Each wall is flat, endless, passes through zero and stands at right angles to its row. A trip goes straight from one point to another. Which walls does it cross, in order?
In the rows, zero is written as 128.

Walls:
(1): [138 152]
(2): [188 204]
(3): [110 116]
(4): [115 108]
(5): [101  60]
(6): [ 81 160]
Trips:
[126 143] to [249 148] => 6
[132  89] to [104  78] => none
[155 158] to [144 130] => none
[204 198] to [141 172] => 6

Walls:
(1): [111 162 204 107 118  91]
(2): [110 185 117 144 122 124]
(3): [144 119  91  98 171 166]
(4): [105 209 153 154 177 165]
(5): [127  71 137 172 160  41]
(6): [ 76 180 124 188 172 160]
Trips:
[ 90 126 134 203 111 133] to [101 180 151  92  80 114] => 1, 5, 6
[104 150 168 136 207  52] to [156 106 111  54  80 135] => 6, 2, 4, 3, 5, 1
[166 220 143  77 105 126] to [165  97 109 146  70 138] => 4, 1, 2
[140  89 116 140 109 192] to [ 83 107 121  94 157 147] => 6, 4
[138  74  33 186 122  79] to [166 166 194 149 135  69] => 3, 2, 1, 4

Walls:
(1): [140 141  93  41 139 102  99 202 169 102 106  95]
(2): [223  99 171 100 176 144 106 125 101 129  36  64]
(3): [155 146 116  60 153 133 136 189 122 149  69 152]
Trips:
[147 121 105 168 108 159  76 126 145  75 136 125] to [116  96 143 132  66  97 164 176 154  86 151 108] => 1
[142 161 160  67  70 140 194  97 113 157 226 135] to [ 81 161 134 162 136 129  71  75 154 126 108 142] => none
[144 150 102 163  80 119 167 132 104  27 140 134] to [130  91 153 137 121  88 125   7 104 143 133 136] => 2
[181  71 173 139  98 165 114 175  83 116 120 148] to [ 93 119 163 105 104 110  62 160 116 118 170 150] => 1, 2, 3

Walls:
(1): [166 148 172 100 117 213 127 134 154 145 180 123 131 148  93  97 194 117
 142 100 133 120 160 172]
(2): [ 89  70  62 133 157 104  58 168  79 145 127  96 224 123 113 159  99 120
 209  88 124 149 159  84]
(3): [112  90 138  93 109 116  98  83 146  87 119 128  88 105 131 117 190 109
 142 146 133  75 158  54]
(4): [113  81  82  85 107 126  98 129  97  76 118 110  96 107 162 116 150  94
 106 137 133  97 155  86]
Trips:
[139  85 188  79 207  69 112 161  99 109  78  86 157 137 147 118 102 249
 111 185 103 167 125 214] to [133 126 187 126 127 114 163 174 142 154 155 131 123 158 167  69  70 172
 120 120 118  79 129 108] => 2, 1
[127 135 170 110 145  87  78 149  26 134  77  89 122 138  45 120 111 159
  97 101  75 144 149 117] to [124  91 124  82 153 108  85  70  99 105 144 146  74 153  68 119 112 110
 158 222 105 127 120  91] => 3
[122 140 134  96 131 148 112  98 148 131  88  76  91 162  91 176 114 107
 126  36 116  51 161 185] to [138 135  97 100 117 140 135 129 136 113 134 147 243  69 124 158 113  97
 194 144 185 119 120 119] => 2, 4, 3, 1

Walls:
(1): [ 92 116 121  96 165 133 166 164 180 120  95  83  81 162 193  84 146 122
 195 165 204 144 181 135 164  66 124  70 124  82 151 125 141 130 109 136
  47 156 103 214 101 114 126 158 142 165  62  99]
(2): [158 175 167 112  84 112 178 229 155 149 134 162 127 127 122 164 140 128
 127 199  73  82  97 115 150 126 126  74 131 178  58  55 104  81 107 171
 161 124 121 103 147  53 176 127  89 156 135 119]
(3): [158 120 160 140 120  82 212 177 150 139  78 144 100 108  88  92  51  99
 126 123  69 111 152  94 158  79 135 153  85  99 170 147 234 167 105 109
 137  64  63 139 169 149 141 164 103  94  81  19]
(4): [109 176  87 112 116 135 196 233 144 143 149 156 143 112  42 186 121 232
 131 155 136  62 114 162  91 127 123 173 156 167 142  90 134 113 162 144
 119 132 205  81 138 186 161 137 162 115 199  88]
Trips:
[ 29  87 207 100 139 209 108  58  89  50 199 203 105 107 193 107 146 140
 198 105 117 141 158 169 132 203  97 132 142 140 158 155 138 161 148 219
 108 191 168 154 123 177  95 102  92 108 117 124] to [ 95  49 154 144 140 134 120  70  99 174 114 185 145  28  96 119  93 181
 205 100 118  58 160 115  83 138 119 182 107  95 136 139 120 183 124 104
 117  71  82  72 145 189 188  89 168  92 132  60] => 1, 4, 3
[185  91 152 133 155 111 100  69 119  89 141 150  97 105  92 132 140 139
 119  83 191 152  95 131 158 150 129 117 160 143 120 175 156  98  66 193
 128  84 166 132 133 106 137 102 139  37  98  90] to [ 97 113 136 213  95 119 104 106 157 155 101  96  67  68 105 112 179 144
 200 118  71 120 106 115 132  60 125 118 134 123 141 143 153 153 221  75
  78 188  69  94 205  79 148  85  91  81 148 106] => 1
[123 166 111 130  90 161  91 139 137 140 138 179 165 110  97 173  52 165
 182  94 100 119 116  32  84 122 157 140 163 146  38 134 161 139 167 130
 119 154 131 186 157  96 100 133 166 129 112 163] to [ 77 122 170 146  85  64 123 121 117 144 143  87 113 162 141 151 161 111
 120 132 123 113 206 126 138 141 110 138  67 157 133 130 100 159 154  79
 142 110 129  82  95 170  90 132  94 123 125  93] => 3, 2, 4

Walls:
(1): [ 95 108  75 185 114  93 199 104 139 134 163 148 129  46 115  64 161 142
  94 133 118 187 119  99 164 120 151 158 115 157 156  81 132 124 114  94
 144  80  89 131  94 118 128 171  77 111 122 168]
(2): [112 119 147 116 125  70  79  84 122  87 100 120 107  80 129  68  71 100
 145 140 174 157 142  83 141 122 147  55 104 115 136  92 137 132  88  82
  96 146 151 126  95 168 168 201 166 150 140 153]
(3): [ 86 138 130 114 147  82 128 102 202  74 113 133 175 162 144 110 117 181
 108  79 130 117 133 101  94  74  96 119 170  83 131 153 126 146 162 141
 107 128 115 113 101 138 107 169 126 154 103 108]
(4): [164 190 144 153 158 101  80 110  56  97 118  84 134 121 141 104 116 168
 102 110 187 144 105 139 161 142  87  72 126 137 109 134 146  95 118 138
  80 153 129  80 110 142 122 106 117 158 132  96]
(5): [158  44 129 124  92  98 184 125  97 163 135  67 108 128  78 135  74 101
 169  44 130  89 172 191 149  95  76  77 135 156 174 129  70  98 127 158
  94 134 147  95 130 130 130 158 218  69 115 127]
(6): [ 78  89 136 143 118 108  70  77 153  54 129  75 192 117 103 117  77 144
 145 109 132 163 111 124 130 121 106 139 150 129 110 134 163 132  77 147
  94 143  94 107 129 129 106 174 105 170  81 148]
(7): [132 129 163 106  68 155 139 111 164 116  85  81  73 115 113 133 115 139
 116 132 193  90 133 139  94 127 168 179  72 116 133 160 142 177 151 120
 167 156 108 110 143 106 161 125 128 147 142  81]
(8): [ 90 156 194 126 151 147 106 101 106 151 130 127 158 211 111 125 157 113
 129 120  65 175 122  28 135 149 107 109  60 139 130 106 152  94 159 159
 130 127 121 133  98 117 106 115 123 125 148 140]
(9): [120 115 143 176 116 142 156 206 234 127 134 225 176 219 121 126 154 142
 137 175 143 118 144 116  83 171 167 139 157 137 140 150 118 127 102 136
  75 125 156 110 151 137 119 101 118  89  40 168]
(10): [232 160 150 165  55 136 168  67 158 143  98 122 114 132 115 170  67 113
 121 110  82 147 106  71 171 194 133 118  85 106 114 122  49 132 102 149
 182  91 127 148 136 193  43 150 107 169 101 168]
(11): [150 147 135 112 201 172 132 166 133 166 113 179  91  83 196  85  91 158
 123 171 110 141 141  34 106 133 135 131 149 145  87 144 128  93 114  55
 100 134 125 109  63  65 110 117  79 113 165 119]
Trips:
[138  71 101 103  98  67 100 115 112 163 142  88 166 150 160 118 204 123
 140  33 126 243  92 146 136 153 142 125 143 153 165 104 138 130 200 193
 169 175 161 106 103 136 174 162 147 141 125 130] to [143 112 116 143  92 179 193 128 128 104 118 127 136  89 150 169  96 167
 159 198 125 169 139 100 110 134 123  87 138 130  94 156  70 148 137 130
 117  48 101 125  63 174 150 124 148 141  85 105] => 10, 4, 8, 9, 11, 6
[ 73 110 109 108 173 157  83 136 120 154 109 135 156 188 176 125 155 166
 108  92 128 139 116 108 143 106 117 177 160 206 111 138 123 152 162 114
 177 133 109  93 175 104 128 133 102 142  45 177] to [149 147  61 174 168 146 178 176 111 163 119 158  97 134 111 133 153 148
 179  65 155  75  92 156  88  91 122 141  72 137 139  89 123 194 177  42
 128 112 169 172 141 130 153 102 128 138  87 117] => 6, 8, 7, 11, 3, 5
